Each row is a point. Two turns around zero, p and q, are shown by what they do to some points. Write where each new point lands after one turn and then the other. Backwards means that the second turn is done in reverse. Each puzzle has new turns, and all numbers are rounded.
In the rows, zero is written as 128.

Turn p:
[ 95 147] -> [104 158]
[169 135] -> [169 120]
[121 131] -> [123 133]
[155  88] -> [139  81]
[ 99 139] -> [105 149]
Turn q:
[120 134] -> [118 131]
[102 152] -> [ 95 140]
[161 136] -> [156 148]
[126 150] -> [118 148]
[131  68] -> [153  74]
Where do these land?
p, then q: [106 163] -> [106 163]
p, then q: [165  88] -> [165  88]
p, then q: [104 133] -> [104 133]
p, then q: [137 128] -> [137 128]

Turn p:
[145 151 193] -> [121 172 184]
[102 136 104] -> [108 121  98]
[141 144 115] -> [140 143 113]
[113  83 140] -> [121  86 151]
[122 138  84] -> [132 123  83]
[145 116 132] -> [146 123 139]
Turn q:
[162 131 118] -> [158 134 110]
[103 130 155] -> [111 118 159]
[108  81 137] -> [102  84 120]
[140 170 102] -> [142 177 122]
Where do these land?
q, then p: [157 164 147] -> [154 164 150]
q, then p backwards: [125  74 118] -> [ 94 104  92]
p, then q backwards: [131 174 114] -> [131 149  85]
q, then p: [137 122 136] -> [139 122 134]
q, then p: [113  82 111] -> [117  84 105]
p, then q: [106 152 142] -> [104 146 147]

Turn p:
[ 96 148 125 143] -> [113 164 137 135]
[153 174 151  96] -> [135 134 120  64]
[141 104 102 100] -> [107  88 115 131]
[133  86 161 135] -> [160 102 159 145]
[136 148 112 183] -> [149 168  95 153]
[110 108 117 112] -> [105 112 141 140]
Turn q:
[132 141 162 136] -> [131 103 154 117]
[138 120 119 118] -> [136 133 113 124]
[156 144 120 157] -> [161 125 143 153]
[ 73 119 153 137] -> [ 70 112 142 128]
[138 135  64  73] -> [145 200  90 109]
[130 110 150 146] -> [123  95 126 135]
Where do these land?
p, then q backwards: [ 98 122 125 129] -> [105 142 123 142]
p, then q: [180 107 131 171] -> [183 128 102 163]
q, then p: [ 97 120 105  91] -> [ 84 154 125 112]
p, then q backwards: [130 109 146 107] -> [133 137 159 137]
q, then p: [134 183 133 142] -> [171 135 147  96]
